Each row is a point. Two turns around zero, p and q, are shown by what they do to some points. Where does a point land after both, in the order given? Backwards means that the second turn is done in reverse. Each puzzle has new turns, and all numbers are rounded.
In the rows, zero is written as 128.

Turn p:
[153 135  77] -> [180 131 103]
[155 136 125] -> [151 136 142]
[ 75 133 183] -> [ 53 137 137]
[130 107 127] -> [129 107 130]
Turn q:
[142 141 150] -> [146 115 147]
[161 119 195] -> [158  63 151]
[119 102 101] -> [111 137  94]
[ 84 117 102] -> [ 82 150 115]
[134 161  92] -> [143 175 131]
Where do these land?
p, then q backwards: [ 80 117  95] -> [127  72 108]
p, then q backwards: [158 159 162] -> [116 181 125]
p, then q: [133 119  90] -> [150 138  97]
q, then p: [176 123 128] -> [172 117 144]
p, then q backwards: [ 94 122 165] -> [ 79 118 134]

Turn p:
[169 110 100  97] -> [155  81 133 100]
[190  84 139 120] -> [146  57 138 150]
[122 157 120  95] -> [149 148 149 101]
[ 87 121 129 183] -> [ 83 155  88 149]
[123 159 131 145] -> [141 158 116 138]
[ 76 136 150 129] -> [ 92 169 144 131]
Turn q:
[153 170 129 139] -> [174 142 129 113]
[ 83 131 133 123] -> [ 99 161 128 141]
[ 68 106  85 106] -> [ 66 148  82 134]
[153 105 144 107] -> [119  96 150 111]
[182 128 149 165] -> [181  93 150 142]
Where do these land?
p, then q: [134 158 169 102] -> [165 132 171 133]
q, then p: [127  93 155 171] -> [103 119  99 176]
p, then q backwards: [ 76 141  86 130] -> [103 156 101  79]
q, then p: [151 134 127  76] -> [123 120 178 101]
p, then q: [152 114 103 161] -> [120 102  86 133]

Turn p:
[149 117 141 126 175 102  95 164] -> [163 129 144  95 175 103 134 153]
[ 88 133 163 135 126 144 130  94] -> [ 86 125 158 141  98 125 122 151]
[152 107  72  98 161 134 172  97] -> [112 114 138 116 163 160 123  50]
[120 144 115  93 147 122 121 120] -> [123 141 138 123 145 120  92 113]
[159 139 165 104  96  99  97 153] -> [181 124 113 105  99  93 107 148]
[164 130 108 140 113 145 136 122] -> [150 108 115 144 126 156 134 111]
[ 98 116 159 113  89 158  98 149] -> [111 132  98 108  94 134 106 181]
[ 89 147 165 125 144 109 171 123] -> [102 169 171 123 100 108 143 121]
[123 120 104 176  94 114 144 111] -> [115 112 101 169 115 121 168 113]
[138 129  89 171 135 152 115 148] -> [138 126 104 159 165 158 151 142]
Turn q:
[127 129 111 115 110 115  99 154] -> [117 141  94 112 123 125 112 150]
[ 97 148 183 117 144  98 106 104] -> [ 75 128 168 133 131  94  98 113]
[143 115 110 129 129 102 199 123] -> [149 142 141 109  97 134 188 101]
[143 132 128 155  97 160 127 168] -> [141 133 107 161 132 144 144 176]
[ 87 132 138 128 131 144 132 142] -> [103 146 127 148 152 144 128 119]
[145 118 141 146 149 127 127 155] -> [133 120 118 139 146 100 151 139]
[120 109  88 137 131 100 144  89] -> [144 122 116 116  91 135 128  76]
[166 115 147 111 123 165 124  31] -> [158  54 192 113 113 160  94 116]
[133 167  77 124 135 113  99 139] -> [158 167  99 113 123 112  88 129]
[120 116 156 118 131 158 124 175] -> [105 128 120 137 173 135 149 160]
Where do these land?
p, then q: [151 121 124 127  83 107 113  92] -> [127  92  92 122  86 134 131 118]
p, then q: [151 123 119 168 153 143 126 150] -> [158 126 142 135 157 124 168 128]
p, then q: [124 135 150 145 105 148 146 106] -> [114 123 125 156 111 157 139 146]
p, then q: [ 85 150 119  83 149 110 145 100] -> [ 88 136 150 142 120 109  72 110]
q, then p: [139  97 177 120 125 129 154 148] -> [ 99 159 140  94 113 132 163 118]
p, then q: [145 142 123 128 113  66 121 182] -> [171 154 136  85  88  90 133 130]
p, then q: [ 91 157 105 108 170 189  95 132] -> [123 142 114 167 202 107  87 139]
p, then q: [167 152  83 132 152 155 116 132] -> [176  92 133 147 164 112 119 125]
q, then p backwards: [119  98 107 144 120 136 141 143] -> [138 115 104 150 105 137 141 140]
p, then q backwards: [108 105 172 126 111  97 122  96] -> [153 118 165 131 121  77 116 115]
